Rows are points. To make a cloud, some directions were put in groups of two or more. Within a group, all points are equally far from the middle, so they leave a hole (a ring in 2 directions, a hollow ball in 3). The other directions are filled evenly. Then the cloud was stretched, turned, moved and blurred a little. How many holes are there, and how many directions does each take, smallest first?

Cloud (20 x 3):
[[-2.0 -2.6  4.7]
 [-2.1  1.8 -5.5]
 [ 4.9  2.6  2.8]
 [-1.1  2.7  5.8]
 [-4.8  2.6 -1.6]
 [ 1.5 -4.4  5.1]
 [ 0.6  5.4 -4.3]
 [ 2.8  0.1  5.9]
 [-5.1 -0.4  0.1]
 [-1.2  2.0  5.7]
 [ 2.9 -3.8 -1.4]
 [-3.3  1.9  3.4]
 [ 4.0 -0.5  4.0]
 [-1.4  4.9 -4.8]
 [ 1.4 -2.9  5.6]
 [ 3.0  3.9  7.0]
 [ 4.9  2.5  2.9]
 [-3.7  5.4 -3.1]
 [-2.9  2.8  3.9]
 [-0.6  3.2  6.1]]
Holes: 1 (2)

Cloud, 32 rows:
[[  2.1  -4.9  -0.6  -3.1]
 [ -5.6   4.8   0.8  -1.4]
 [ -9.3  -4.1   1.7  -2.9]
 [  6.6  -3.1  -2.0   2.0]
 [  1.7  -1.0   5.5   2.0]
 [ -4.0   2.2  -4.2   0.4]
 [  6.9  -2.2  -2.6   1.2]
 [  3.4   0.4  -2.2  -4.5]
 [ -7.1   4.3   0.3  -2.2]
 [  1.0  -5.0   0.2   2.6]
 [  4.9   2.5  -3.7   2.3]
 [ -0.6  -3.8  -1.2  -6.6]
 [ -2.7   0.6   4.7   1.1]
 [ -0.3  -4.3  -0.3   3.5]
 [ -2.8  -2.5   0.5   3.6]
 [-11.5   0.4  -1.9  -1.6]
 [ -2.2   2.6  -4.6  -0.2]
 [  9.8  -0.7  -0.8   1.5]
 [ -4.7  -6.1   0.1   0.1]
 [  1.8   4.7  -3.0   1.0]
 [ -3.4  -7.0  -5.7  -1.4]
 [ -6.4   1.5   2.0   1.1]
 [  4.2  -4.0  -2.1   2.8]
 [ -4.1  -0.1  -3.5   2.7]
 [ -8.4   1.9  -0.8  -0.1]
 [ -1.6   4.3   2.0   4.3]
 [  0.3   0.2   0.2  -6.5]
 [ -1.5   0.4   5.2   0.3]
 [ -6.4  -5.4  -1.5   1.1]
 [ -0.6   2.3   2.0  -5.9]
 [ -1.1  -3.8  -4.2   2.2]
 [ -0.7   0.2  -5.2   1.4]]
Holes: 1 (3)
